Each row of a before or after table is a point. The points were changed in one or more steps. Then noise was added and the rows were shuffled. The steps act on columns, c1 being the first. Write out the steps. A step turns or swaps two columns, mirrors them in a line or flattens them onto one, adds a multiple of one to another, or multiplies or shifts one. Angles are multiples of 10 degrees, from the lower column toward the higher: turns from -170 to 170, lines from 10 to 170 but not 90. Use the fewest steps. Two steps may share a column if one is a turn and the other turns, adds or multiplies; they go together, in the order done. Otherwise the lowest column goes first.

Before, 8 rows:
[[ 45 -53  -3]
 [-22   9  69]
 [ 52  12  63]
 [ 18  28  51]
 [-12  33  48]
 [ 66  25  59]
 [ 29  37 -29]
 [ -6   2 -19]]
After, 8 rows:
[[127 -62  25]
 [113 -64  12]
 [ 90  29  36]
 [ 55  21   0]
 [ 48 -47  34]
 [105   3 -56]
 [ 77 -49  28]
 [ 41 -69   8]]
Steps: shift c1 by 60; turn c2 and c3 by 90 degrees

Before (12 x 6):
[[  25   12    9  -22  -25  -14]
 [  10   19    8    2  -35    2]
 [   1    7   12   16  -18  -17]
 [ -15    9    7  -10  -37  -10]
 [   1   15  -27   -9  -36   -3]
 [  -1   18   -2  -12  -21   30]
 [   3    9  -32  -16  -24   15]
 [  16   21  -11   -6   23  -14]
 [  -3   -4   13  -16  -24   -8]
 [   3   17   -3  -20    2  -12]
 [   1 -121    7  -17  -25   -9]
 [  17   12    7    4  -38    0]]
After, 12 rows:
[[  11   -4    5  -16  -23   -9]
 [   7 -122    4  -17  -26   -9]
 [ -18   21    9   -5   26  -16]
 [  11    6    5   17  -19  -17]
 [ -25   16  -12   -8  -37   -3]
 [  -3   17   -1  -10  -21   32]
 [  -3   11   19    3  -39    1]
 [   1   19   13    1  -36    4]
 [  -5   18    0  -20    3  -12]
 [  -5   12   26  -22  -25  -13]
 [ -27   10  -14  -17  -23   15]
 [  15   10  -10  -10  -38  -10]]
Steps: mirror c1 and c3 in the line at 60 degrees

Before (11 x 9):
[[-43  21  36  60  -3  44 -44  24  30]
 [ 67  -3 -12 -30 -30  -7   9 -30  10]
 [-34 -37 -68 -41  23  21 -35  45  11]
 [ 77  -4 -66  39 -50 -60 -42 -43 -41]
 [ 30  61  -5  21  26 -48  -5 -18  45]
 [ 63  18 -21  76  -6  71 -23   4 -27]
 [-28  -9 -11 -41  47 -23  11 -36 -52]
 [ 29 -28 -38  47  58  50 -46  33  23]
 [-21 -46  45 -12  -7  53 -40 -47  18]
 [ 29 -64  45  50  35 -56   7   9  47]
 [-33 -55   3  34 -20  32  10 -75 -17]]
After:
[[  7 -45 -17 -11 -12  21 -44 -57  53]
 [ 62  65  22 -18  31 -63  -8  -9 -11]
 [ 61 -28  28 -25  57  21 -41  58  59]
 [ 97  20  48 -59  -4  60 -25  29  37]
 [ -7  24 -11 -67   0   3 -44  20  53]
 [  0 -11   7  45  47  25  16 -39 -51]
 [ 52 -61 -18 -71  35 -75   5   6 -11]
 [ -3 -38  13  65  26   7 -32  56  22]
 [108  -2  88  -3 -55 -12 -35   2 -72]
 [100  -4   9  34 -30 -13   8 -28   3]
 [ -5 -56  52 -27 -20  36  10 -63  12]]
Steps: shift c1 by 30; turn c3 and c4 by -150 degrees; turn c3 and c8 by 30 degrees; turn c6 and c9 by 50 degrees

Before, 11 rows:
[[ -87  -49    3   -4  -46    6   -9  -26 -100   -1  -38    9  -69 -114]
 [ -32   -2   -9    1    2   70    6  -41   35   19  -18    4   21   21]
 [ -14   37   39  -34   60  -53  -33   47   27  -98  -61   58  -24    3]
 [   1   -9   -9  -16   28   52   37  -64  -25   -1   29  -30  -33   17]
 [  18   87   57  -73   35  -69  -44   -5   18   -1  -56   52   16  -20]
 [  -8  -32  -55    2   25   39   -4  -78  -18  -27   34  -45   43   37]
 [ -72  -11  -34  -12  -27   -6  -39  -29  -49  -22  -21  -51  -96  -27]
 [  37  -17  -74   -8   -6   30   14  -12  -38   26    7    8    0   19]
 [ -35   26  -70   58   30   29   40  -44  -48  -46   10  -58   -5   50]
 [  32  -28   36   -9  -29   14    3   -1  -25   49    2    1   37   40]
 [  31    3  -12   12  -54   35   18  -37    2  -13   35   12   20   15]]
After, 11 rows:
[[  -2  -16  -11   47  -15  -28   35  -63  -29    2  -23  -11  -40  -32]
 [  19    0  -14   70  -16  -11    6  -43   35   38   27   -8   18   -6]
 [  25  -34  -59   42  -30   -3   -9  -77  -20  -19  -12  -59   13  -44]
 [ -15   86   53  -81   54  -53  -37   -5   12  -12   39   35   34  -17]
 [ -21    2  -14   41  -52    4   13  -38   -1  -35  -20   -4   27   35]
 [  68  -47    6    9   89   -4   -6  -24 -106   57   -1   50  -59   97]
 [ -48  -17  -68   25  -23   -6   10   -8  -39   -6    6    8    1   -2]
 [  78  -16  -37  -11    6  -11  -46  -28  -46   26   13   14 -106   37]
 [  57   33  -67   36  -29   51   46  -43  -49  -13   10  -48  -37  -51]
 [ -53  -29   30    9  -45  -16   -2    3  -20   16   14  -13   28    9]
 [  74   38   37  -59   47  -22  -31   55   25  -60   62   64    5  -38]]
Steps: mirror c1 and c10 in the line at 110 degrees; mirror c4 and c6 in the line at 40 degrees; turn c11 and c14 by -160 degrees; turn c5 and c14 by -60 degrees; turn c12 and c13 by 30 degrees
